Every row gives one point. The points of each table are mixes of a few directions, plus a little noise. Count the directions of each table, and those that both share. Where both have some left over, give the other angles between the two spaces (their principal angles), to ten degrees, smallest first.
In the rows, zero is written as 100.

First (5 x 3):
127 102 114

101 100 100

65 98 81

186 105 147

21 95 57
Second (4 x 3):
68 98 83

195 106 151

85 99 91

53 97 75
Directions: first 1, second 1, shared 1

First (9 x 6):
103 86 112 100 112 91

105 77 116 100 119 87

91 140 71 98 67 123

109 59 130 101 134 76

108 66 125 101 127 80

120 5 169 102 176 45

87 166 52 98 47 138

97 116 89 99 88 109

81 187 38 98 31 151
Second (6 x 6):
18 106 22 142 157 134

148 79 139 79 85 62

122 71 88 88 129 75

41 117 98 140 92 111

113 133 127 89 55 128

159 94 125 63 83 90
Directions: first 1, second 3, shared 0; angles 30

First (7 x 9):
89 116 112 104 114 103 94 106 115

108 127 92 100 102 86 85 97 116

119 111 93 87 74 130 155 115 81

99 110 88 107 116 52 38 74 84

89 110 102 90 98 98 127 91 89

106 120 105 101 101 118 106 115 80

89 5 109 111 95 113 96 102 135
Second (8 x 9):
68 93 95 101 101 95 109 120 91

117 96 97 95 115 96 97 104 104

71 98 83 108 76 96 101 121 120

97 104 135 121 67 106 72 89 80

133 96 71 84 130 93 107 109 132

63 77 82 95 126 83 112 152 93

78 118 125 104 76 117 114 60 68

172 120 113 90 108 114 90 46 113
Directions: first 5, second 4, shared 1; angles 30, 70, 90

First (8 x 11):
89 106 93 96 91 96 110 102 106 96 102

158 73 170 163 146 112 74 19 38 93 121

89 109 121 128 93 85 134 52 80 76 120

38 138 83 102 53 64 180 79 113 62 120

144 70 84 64 130 139 18 167 119 149 65

136 75 91 76 128 131 32 151 112 139 74

116 87 77 68 110 121 55 154 121 131 75

29 145 81 102 45 56 195 74 112 54 125
Second (9 x 11):
39 132 49 55 65 54 132 120 92 109 126

173 63 170 164 143 148 70 55 96 84 79

94 99 66 59 99 102 72 152 114 129 89

119 94 140 146 104 116 123 60 107 68 94

130 83 127 116 135 93 65 59 38 119 126

80 119 137 157 75 88 180 30 104 38 114

105 88 44 24 119 97 19 180 86 174 96

37 136 54 71 45 81 162 137 154 76 92

125 86 112 108 113 122 79 108 110 103 84
Directions: first 2, second 3, shared 2

First (9 x 14):
97 131 83 113 71 78 106 59 91 130 85 92 96 124

101 87 107 94 112 109 97 117 103 87 106 102 102 90

102 87 107 95 112 109 98 117 103 88 105 103 101 90

102 83 110 92 115 113 97 124 105 84 108 104 102 87

97 132 83 113 71 76 106 57 92 131 86 93 95 124

99 110 95 105 91 93 102 87 98 109 95 98 98 108

99 121 88 109 80 84 104 72 95 120 91 95 98 116

98 118 90 107 82 87 102 75 96 117 91 95 98 114

107 31 138 71 165 151 88 192 117 33 131 116 110 48
Second (10 x 14):
110 85 96 107 97 98 122 98 88 91 118 93 94 114

5 158 104 53 66 124 68 115 192 117 50 117 117 42

108 88 101 106 99 95 99 89 91 85 109 97 98 109

116 78 127 134 106 119 63 68 63 92 112 77 121 114

106 103 89 87 103 78 99 100 108 86 93 116 88 98

94 82 102 115 85 121 139 104 89 105 130 77 103 117

96 109 101 100 103 110 102 112 102 120 94 99 104 94

131 97 98 104 122 81 84 97 79 98 93 110 94 105

105 89 91 93 94 79 105 87 105 68 108 108 88 108

128 110 91 102 124 96 118 130 82 138 94 106 93 100
Directions: first 1, second 4, shared 0; angles 90

First (10 x 20):
119 91 121 165 130 90 99 50 88 86 77 143 79 118 149 147 90 128 150 115

61 113 86 126 51 127 166 113 106 133 128 90 114 75 121 28 114 98 69 82

103 97 111 152 110 100 115 68 93 99 91 126 89 107 140 116 97 119 128 105

117 95 97 43 118 86 54 120 102 84 93 82 102 108 56 127 96 86 93 106

115 97 95 33 114 88 54 128 104 87 95 76 105 105 49 120 98 81 85 104

86 108 82 32 75 105 94 149 112 111 120 60 119 85 50 63 108 72 54 89

118 93 109 103 124 89 76 86 95 85 85 112 91 113 101 135 93 106 120 110

76 107 93 134 71 117 147 98 102 121 116 101 105 86 125 56 108 105 87 89

116 97 93 16 114 86 45 136 105 84 97 69 108 105 38 120 98 76 81 103

88 101 112 195 94 112 152 53 91 112 97 139 88 99 172 92 101 131 131 99
Second (10 x 20):
81 105 101 156 79 115 148 81 98 118 108 116 99 91 143 70 105 114 104 94

116 93 114 135 124 91 91 68 92 87 83 126 86 113 126 136 93 117 134 110

129 90 112 87 138 80 54 86 94 75 78 111 88 119 90 157 90 104 128 114

91 104 90 71 86 105 102 122 105 107 110 81 109 92 80 78 104 88 77 93

139 88 109 47 147 72 25 103 97 65 75 97 91 123 59 170 87 93 120 117

64 112 87 130 54 125 163 108 105 132 125 94 112 77 124 32 113 100 73 84

106 100 92 37 103 93 67 131 106 94 103 74 108 100 53 103 100 80 79 99

109 94 115 162 117 97 110 59 90 94 86 135 85 111 146 127 95 124 138 108

112 98 93 27 110 89 55 133 106 88 99 72 107 103 45 114 98 78 81 102

53 116 85 146 41 134 184 107 106 141 133 95 115 70 136 12 116 102 68 78
Directions: first 2, second 2, shared 2

First (9 x 32):
93 95 99 100 96 105 102 101 102 100 89 112 119 93 117 97 105 117 102 86
 105 112 90 105 118 110 88 102 115 86 99 108

86 90 96 96 99 104 108 92 105 106 90 116 127 84 121 103 110 127 103 83
 106 115 89 111 121 113 92 99 121 89 104 114

100 98 95 98 114 88 121 84 97 95 124 95 92 95 92 101 102 94 112 113 102
 84 114 93 91 94 115 91 93 120 114 98

93 101 95 88 127 82 130 52 101 120 141 77 59 87 57 129 98 72 106 134 94
 66 131 101 48 82 151 79 70 162 132 93

74 80 94 95 98 108 115 85 108 106 81 132 152 71 143 103 120 151 107 65
 113 130 79 120 144 126 80 97 142 74 108 126

144 134 118 116 73 109 35 166 88 83 84 66 44 159 62 81 68 38 73 125 80
 87 102 76 64 74 90 126 54 88 56 64

72 77 89 93 111 99 135 70 108 104 101 130 149 64 137 104 123 150 117 73
 116 118 90 114 139 123 92 89 139 90 121 126

79 100 101 82 109 103 104 54 111 154 98 85 75 79 69 147 102 88 81 110 88
 93 106 127 51 97 139 88 83 143 121 103

156 126 112 131 72 101 50 195 78 32 92 88 83 165 102 37 73 64 102 111 97
 95 98 54 121 83 54 130 82 49 47 69
Second (8 x 32):
92 161 41 101 103 123 114 91 97 125 65 93 167 78 113 122 61 69 74 108
 110 110 69 168 68 102 35 117 129 101 66 85

128 88 120 86 115 72 93 128 94 70 133 86 71 136 85 63 112 73 118 107 92
 70 132 81 103 91 119 79 69 79 103 94

115 97 112 61 119 84 93 106 113 115 109 82 111 118 92 94 107 70 90 92 90
 76 126 137 87 105 118 66 74 76 110 102

74 93 89 158 75 119 119 78 84 80 99 127 74 67 108 116 94 153 119 114 116
 130 71 34 119 92 95 145 133 153 102 101

90 49 150 91 81 106 73 100 118 116 86 117 82 101 111 108 131 149 93 65
 91 120 102 79 136 118 141 91 95 84 125 126

125 146 58 113 112 97 130 112 91 70 113 87 160 101 115 88 56 64 97 121
 116 78 109 117 92 93 58 105 106 104 85 75

76 85 110 136 67 119 71 113 84 90 72 127 47 97 99 93 120 143 117 94 99
 144 56 51 121 96 81 141 127 99 74 108

100 81 119 54 127 80 106 73 119 135 122 81 88 102 77 116 120 79 92 97 86
 71 135 134 72 103 153 55 66 106 134 110
Directions: first 3, second 5, shared 2; angles 50

First (8 x 32):
91 92 104 90 118 67 109 116 96 114 102 103 83 103 115 108 90 100 102 116
 97 102 115 123 87 81 93 77 97 117 107 92

98 101 109 104 110 77 101 116 112 105 114 107 101 102 101 107 101 106 96
 104 91 94 105 111 96 87 103 105 113 87 106 98

105 81 105 96 108 67 100 106 98 113 100 108 94 78 115 115 97 94 86 102
 85 113 113 110 96 90 118 92 109 95 109 102

104 125 78 105 63 195 92 58 87 68 77 79 118 119 71 67 110 98 119 80 132
 93 67 55 121 145 81 118 73 111 75 107

99 99 119 111 120 50 100 132 126 112 131 115 104 98 102 118 103 111 88
 105 79 90 111 121 92 74 113 114 130 68 114 98

105 98 86 95 82 137 97 74 82 91 78 90 101 94 98 89 100 90 104 92 112 110
 91 80 108 122 98 95 82 116 90 104

92 110 87 92 92 135 104 86 85 91 84 87 94 119 95 83 96 98 118 104 121 97
 92 92 101 112 76 86 75 130 89 96

105 94 111 107 107 72 97 113 114 107 115 110 105 87 103 113 104 103 86
 97 83 100 106 107 99 90 118 112 121 75 109 103
Second (9 x 32):
95 109 96 96 102 111 99 101 100 91 94 93 98 110 104 93 100 98 105 102
 102 94 97 106 101 106 86 92 93 110 94 96

84 124 92 88 106 129 100 101 101 75 86 81 95 127 108 81 102 94 113 105
 107 85 89 120 101 119 63 79 82 124 87 90

116 74 109 112 94 69 100 98 99 125 116 121 105 72 91 120 97 106 87 95 93
 116 111 80 98 80 139 121 119 74 115 110

72 144 87 80 111 150 100 102 101 59 75 66 91 147 114 67 103 90 123 109
 111 75 82 132 104 132 35 63 68 143 76 84

116 74 108 111 94 70 100 99 99 125 116 120 104 73 92 120 98 105 87 95 93
 114 110 81 97 81 138 122 120 75 114 110

94 109 97 96 102 112 100 101 101 90 95 92 98 111 103 92 101 99 106 102
 103 94 97 108 100 108 85 91 93 110 95 96

95 107 98 96 102 109 100 101 101 94 96 94 98 108 103 95 100 100 103 102
 102 95 97 105 100 106 89 93 95 107 96 98

102 96 101 102 99 96 100 100 99 103 102 103 101 95 98 104 99 102 97 99
 99 102 101 97 100 98 106 103 103 95 102 101

124 62 113 118 90 55 100 97 98 137 123 130 108 58 88 130 98 109 80 92 90
 122 116 71 97 72 157 133 128 62 121 114
Directions: first 3, second 1, shared 0; angles 30

First (8 x 32):
97 92 117 108 91 64 88 92 117 97 132 90 109 102 131 99 91 123 93 113 108
 79 77 90 90 93 89 94 93 135 93 106

93 105 73 93 98 83 105 96 108 97 97 108 83 100 134 102 78 96 84 109 93
 94 99 90 106 114 93 86 112 101 101 97

137 92 100 104 128 111 102 103 116 106 148 117 104 121 95 61 73 114 94
 100 94 92 83 120 79 95 90 78 87 115 95 113

72 69 106 107 72 85 86 112 60 105 84 99 101 77 134 127 98 74 111 128 96
 93 107 67 94 84 100 99 92 122 99 78

92 114 92 96 104 107 107 91 91 99 74 91 80 103 108 107 94 89 103 83 93
 122 112 100 107 117 111 111 125 66 93 122

120 88 98 101 98 73 103 99 114 118 96 105 77 85 130 97 64 125 80 114 96
 67 77 101 94 116 78 80 85 120 110 78

95 113 115 100 97 126 104 98 81 104 57 82 95 92 63 117 126 92 118 76 102
 127 117 111 111 107 118 127 111 59 102 109

95 129 100 91 110 151 108 111 113 77 110 107 152 117 5 92 179 87 114 80
 119 125 127 121 118 72 121 123 96 79 105 100
Second (10 x 32):
107 104 93 122 91 86 109 109 101 92 120 97 94 95 101 115 96 88 70 101
 130 104 81 80 86 99 94 110 100 109 111 88

96 106 82 94 104 111 104 83 122 94 107 102 114 102 109 85 88 109 105 103
 97 112 118 109 106 97 92 90 97 103 94 90

145 97 103 127 77 55 110 124 115 81 135 111 77 97 98 159 79 81 56 65 128
 66 36 66 54 101 120 108 113 94 128 104

76 98 106 93 114 86 133 145 94 103 94 96 69 99 108 72 122 94 77 124 79
 108 98 118 110 95 110 81 94 108 103 111

87 86 138 107 99 121 76 80 45 123 59 87 103 89 73 121 118 96 138 104 110
 103 113 96 123 125 91 130 100 88 103 111

86 110 85 92 100 111 103 85 121 96 106 98 110 100 105 88 89 107 96 109
 102 106 118 108 109 101 90 90 93 102 103 81

102 102 88 126 100 87 121 118 94 93 116 94 91 95 107 99 106 88 69 111
 127 124 88 85 90 97 90 112 99 120 102 94

108 80 120 112 122 97 123 116 54 112 66 100 84 98 103 89 130 95 129 103
 81 140 101 119 110 107 107 116 110 109 83 146

96 109 89 65 90 137 24 58 114 112 102 106 151 116 90 86 92 122 141 90 84
 58 128 91 101 80 91 96 94 86 74 76

95 104 94 62 104 109 94 83 141 95 97 111 108 109 107 88 79 119 119 90 59
 79 119 129 111 99 113 66 98 82 99 99
Directions: first 6, second 6, shared 0; angles 30, 50, 50, 70, 80, 80

First (8 x 32):
104 144 119 120 149 142 120 129 65 26 84 98 70 160 157 116 109 74 86 78
 49 79 129 88 104 72 108 124 22 167 60 132

100 84 68 85 81 89 77 97 104 148 113 104 127 84 89 98 77 120 127 115 146
 102 101 82 87 107 82 89 156 74 127 70

96 88 67 79 83 87 87 112 92 122 119 119 133 79 94 74 88 114 142 115 126
 78 112 76 63 101 107 82 145 72 108 73

108 102 128 123 108 109 99 72 123 115 78 68 68 118 94 145 99 96 49 90
 102 145 76 128 157 108 67 121 79 119 116 117

105 114 97 109 117 118 94 104 91 99 92 91 91 129 122 124 88 99 93 95 106
 106 108 90 113 91 80 113 90 126 103 102

92 114 123 99 113 102 134 123 81 25 102 122 90 97 110 60 136 75 104 89
 34 62 113 107 70 88 156 95 44 111 51 127

102 85 84 94 84 90 82 87 113 144 104 94 113 88 84 109 84 116 105 110 137
 116 91 97 107 110 78 96 140 81 127 81

93 68 112 89 64 63 106 76 131 122 107 104 108 45 49 73 119 105 94 109 99
 111 71 131 99 123 122 81 124 51 108 98
Second (11 x 32):
95 83 106 93 79 79 106 89 115 108 105 105 107 68 72 79 113 102 100 106
 96 101 85 116 94 111 117 87 113 71 101 99

90 62 113 83 57 54 112 78 131 117 113 113 113 30 39 55 127 104 100 111
 91 103 68 135 87 125 137 73 125 37 103 97

96 88 104 95 86 86 104 93 110 105 105 104 103 77 81 86 109 101 100 103
 98 102 90 111 96 107 111 92 109 82 100 100

101 107 97 103 108 109 98 104 94 97 97 97 97 113 113 109 95 99 100 98
 102 100 107 93 103 95 93 105 95 112 100 101

109 131 90 114 135 137 91 118 73 86 91 90 90 157 149 136 78 98 100 92
 107 97 126 71 111 79 69 122 77 151 97 102

86 50 117 77 43 40 115 70 143 121 117 117 117 8 19 42 136 105 101 115 88
 105 58 146 83 134 149 65 135 17 103 96

98 95 100 98 94 94 102 97 104 102 102 101 101 91 92 93 103 100 100 101
 98 100 95 105 97 103 105 98 103 91 100 99

94 83 105 92 80 79 105 89 114 108 105 106 107 67 71 79 113 101 100 105
 96 101 85 116 93 112 118 88 112 71 101 98

113 147 83 121 154 158 87 128 61 80 84 84 84 188 176 156 65 96 100 85
 110 97 140 56 116 67 53 134 67 178 96 104

114 150 82 123 158 163 85 131 57 79 83 84 82 195 183 160 63 95 100 86
 111 95 143 53 117 65 48 136 64 185 97 103

101 102 100 101 103 103 99 102 98 99 100 100 99 105 104 103 99 100 100
 99 100 98 102 97 100 99 98 102 97 103 100 101
Directions: first 3, second 1, shared 1

First (11 x 32):
107 102 80 113 145 118 90 138 92 95 90 109 110 77 108 108 105 102 90 30
 83 98 107 113 101 87 95 73 82 94 94 110

63 93 79 106 88 76 77 99 129 57 96 107 138 55 83 136 127 73 63 94 103
 108 113 122 107 48 92 120 122 30 102 95

108 108 127 77 36 90 109 57 110 118 113 80 75 136 103 78 78 97 123 195
 118 102 88 72 89 140 108 117 116 136 103 89

94 63 90 158 141 84 124 82 81 80 94 123 91 127 60 98 124 106 94 50 123
 92 113 109 123 50 82 151 108 66 98 117

96 112 93 84 168 122 96 148 75 119 100 112 124 73 120 109 112 116 85 27
 66 95 100 128 107 104 107 54 66 100 108 94

102 89 96 118 131 102 112 104 83 105 98 110 95 111 91 93 108 110 100 68
 100 95 101 106 109 90 97 105 91 97 100 105

127 116 99 90 85 122 88 118 107 110 95 86 87 92 123 91 75 99 116 106 91
 101 96 83 82 128 104 68 91 136 88 106

77 91 111 97 55 68 105 54 116 86 110 97 100 116 77 103 109 88 96 166 123
 104 98 97 106 89 100 144 128 76 108 89

98 124 141 44 51 95 109 69 101 141 121 80 87 130 118 79 79 109 122 195
 96 103 80 82 90 163 120 93 100 147 114 73

135 115 111 86 122 133 108 125 78 141 100 94 78 117 128 75 77 121 126 83
 84 93 88 87 91 147 109 56 72 161 95 104

93 87 72 133 81 91 79 103 130 52 87 101 109 68 86 121 105 74 83 86 114
 105 114 100 97 55 85 119 123 56 88 115
Second (10 x 32):
136 78 57 135 82 127 92 107 81 100 97 101 58 130 62 70 64 112 124 66 143
 79 121 53 88 90 61 80 109 138 84 131

96 114 131 131 164 69 105 91 121 88 80 112 129 76 121 118 126 83 76 80
 59 120 90 159 125 86 146 152 96 54 105 94

107 104 90 94 99 105 96 90 78 130 114 105 86 132 70 72 75 118 110 101
 117 84 109 86 105 116 93 89 102 131 112 95

96 96 76 88 52 99 83 79 94 112 118 97 86 127 56 78 70 105 108 132 139 84
 117 68 95 103 76 93 123 120 108 97

111 93 86 106 94 113 99 105 87 107 102 100 83 115 87 86 85 110 112 88
 115 91 106 82 95 103 86 85 99 121 95 109

87 114 142 112 158 75 112 105 128 79 79 105 138 57 150 137 144 80 74 87
 47 128 79 161 116 89 146 139 86 47 99 90

97 100 111 60 100 129 117 130 77 119 109 92 95 101 135 103 109 119 115
 95 87 96 85 86 85 128 90 50 72 132 97 95

95 109 139 68 147 118 129 137 86 113 96 97 115 78 169 121 135 112 102 76
 50 111 71 126 98 125 122 71 57 105 98 90

89 96 102 98 81 95 98 103 120 73 92 94 110 76 117 122 116 84 93 112 95
 111 95 103 92 86 97 106 106 75 92 101

83 96 69 109 23 70 65 52 128 79 111 97 100 107 35 93 73 79 90 160 149 96
 124 78 100 75 81 134 152 77 109 97
Directions: first 4, second 4, shared 2; angles 50, 50

First (11 x 32):
116 51 49 91 156 65 141 103 79 109 72 97 92 91 107 84 91 123 144 105 111
 91 117 70 55 114 162 111 38 100 90 73

91 102 122 96 74 82 82 84 110 110 115 110 111 109 110 125 121 110 72 106
 111 71 93 120 111 85 94 97 135 79 110 128

97 135 116 115 87 150 96 112 109 74 124 91 95 96 90 82 78 82 102 91 84
 149 93 103 121 115 60 92 102 132 102 91

112 94 53 90 130 97 102 133 70 127 5 93 85 94 80 71 96 55 121 98 74 95
 114 75 85 86 122 108 74 81 62 57

90 115 126 102 70 102 80 90 111 101 116 106 107 107 105 117 114 99 73
 101 102 89 92 117 118 88 78 96 135 89 108 123

97 96 113 101 94 91 102 87 109 94 131 104 106 102 109 113 103 120 94 102
 113 94 96 108 100 103 99 99 106 102 113 117

108 105 89 110 121 128 123 110 100 75 118 89 94 90 94 77 70 100 127 94
 92 145 101 86 94 127 97 99 66 136 102 77

87 142 149 116 57 142 79 93 126 72 165 98 107 104 100 108 92 99 73 93 96
 135 83 123 136 111 43 88 137 125 121 125

102 90 93 98 108 91 105 98 97 101 99 99 99 100 102 101 101 106 106 101
 104 95 102 97 92 102 111 101 93 99 102 100

87 106 131 97 66 85 76 80 112 109 122 110 112 112 111 128 124 110 64 104
 112 69 91 123 117 83 84 96 146 78 113 136

112 65 52 83 138 64 116 111 74 128 31 100 94 98 96 88 107 92 124 106 98
 69 116 77 68 89 149 110 68 75 77 74
Second (9 x 32):
86 66 117 117 90 103 126 82 130 63 160 95 114 111 122 104 84 133 123 104
 106 102 86 111 99 122 62 108 97 113 130 131

107 126 79 103 115 134 98 131 83 102 51 90 86 91 75 68 84 55 112 91 72
 133 107 84 104 101 92 98 83 111 74 61

104 116 92 108 109 135 108 118 97 84 96 90 92 93 88 76 77 80 118 93 84
 140 101 90 105 115 83 98 80 125 94 77

112 110 99 83 111 70 92 86 84 123 113 113 97 88 103 122 119 128 76 103
 130 90 109 95 88 95 161 89 96 98 101 97

88 99 112 117 83 133 104 109 119 74 106 89 104 111 99 83 82 80 115 96 75
 116 88 109 117 107 38 107 111 107 106 108

107 91 92 85 112 65 97 89 87 124 93 111 100 96 106 118 120 120 87 106
 121 74 109 97 86 90 148 97 98 85 98 101

102 79 94 81 101 50 90 83 89 134 81 115 105 103 111 128 133 121 78 110
 122 46 107 104 85 77 146 101 114 64 98 115

109 139 113 77 87 72 59 90 80 144 89 120 96 90 93 134 139 104 40 101 125
 76 110 107 106 73 156 81 133 79 90 101

85 72 100 128 94 141 128 113 129 53 109 78 108 115 104 66 63 82 150 96
 64 124 84 103 109 122 14 118 90 115 110 107
Directions: first 3, second 4, shared 3

First (8 x 32):
133 73 81 75 44 51 141 116 139 141 96 95 65 129 155 121 90 53 154 5 131
 107 75 78 79 96 117 90 77 119 91 101

94 133 93 126 104 143 78 93 64 84 118 116 109 65 66 78 91 117 87 176 85
 80 97 105 96 95 88 106 115 86 118 84

67 106 118 122 132 132 82 80 83 78 107 95 117 77 64 81 115 125 78 136 89
 109 103 113 134 105 84 107 96 111 97 107

88 68 112 112 131 120 70 114 110 114 142 111 117 132 90 42 142 52 143 92
 152 92 109 127 133 102 29 89 105 115 40 135

121 119 88 98 101 106 88 114 86 93 98 114 107 103 97 103 84 108 78 146
 81 79 115 104 65 101 107 99 131 62 117 86

61 111 114 93 121 108 67 85 93 76 102 92 113 70 71 110 110 120 101 126
 111 101 108 89 142 72 91 110 82 111 99 104

108 114 101 73 103 69 110 100 104 81 54 87 101 101 111 158 76 142 47 105
 59 107 121 88 73 99 155 107 110 74 137 83

128 75 92 101 62 72 163 100 124 134 85 90 69 125 145 107 92 82 111 14 94
 127 71 99 80 130 129 95 84 120 102 101
Second (10 x 32):
60 68 97 101 67 127 109 99 136 93 70 106 128 81 99 182 130 72 88 122 133
 74 163 58 110 75 39 132 126 62 66 133

100 101 104 73 107 79 62 113 101 96 105 97 107 101 91 97 92 103 125 99
 110 93 94 99 112 75 113 87 87 98 112 97

89 110 103 65 98 52 126 86 124 85 57 74 86 99 128 177 95 128 67 63 90
 124 122 65 95 86 145 116 86 110 109 92

89 91 105 90 111 102 82 108 109 93 96 102 117 107 95 114 113 93 98 112
 114 89 126 96 108 88 79 104 110 85 85 113

104 97 92 117 74 119 109 97 94 111 109 107 95 83 95 89 93 91 117 103 100
 94 79 98 99 104 94 100 95 102 109 97

110 107 99 143 113 129 150 83 88 105 104 104 87 114 112 74 109 103 56
 102 75 119 101 121 79 150 90 111 122 110 82 100

87 78 106 142 130 159 108 103 102 98 110 121 130 125 92 82 142 72 61 147
 111 85 153 123 94 132 19 116 155 70 42 133

133 116 89 142 87 124 126 90 65 121 133 109 71 93 95 23 77 103 115 94 73
 112 34 131 85 138 120 83 88 128 124 78

113 112 86 98 46 85 121 89 92 114 98 93 69 65 106 104 65 111 134 68 88
 108 42 81 97 90 148 93 60 124 147 74

116 120 119 29 166 27 6 133 88 84 119 86 110 133 86 59 82 126 137 89 107
 102 84 128 121 61 153 58 72 111 124 84
Directions: first 5, second 4, shared 2; angles 30, 90
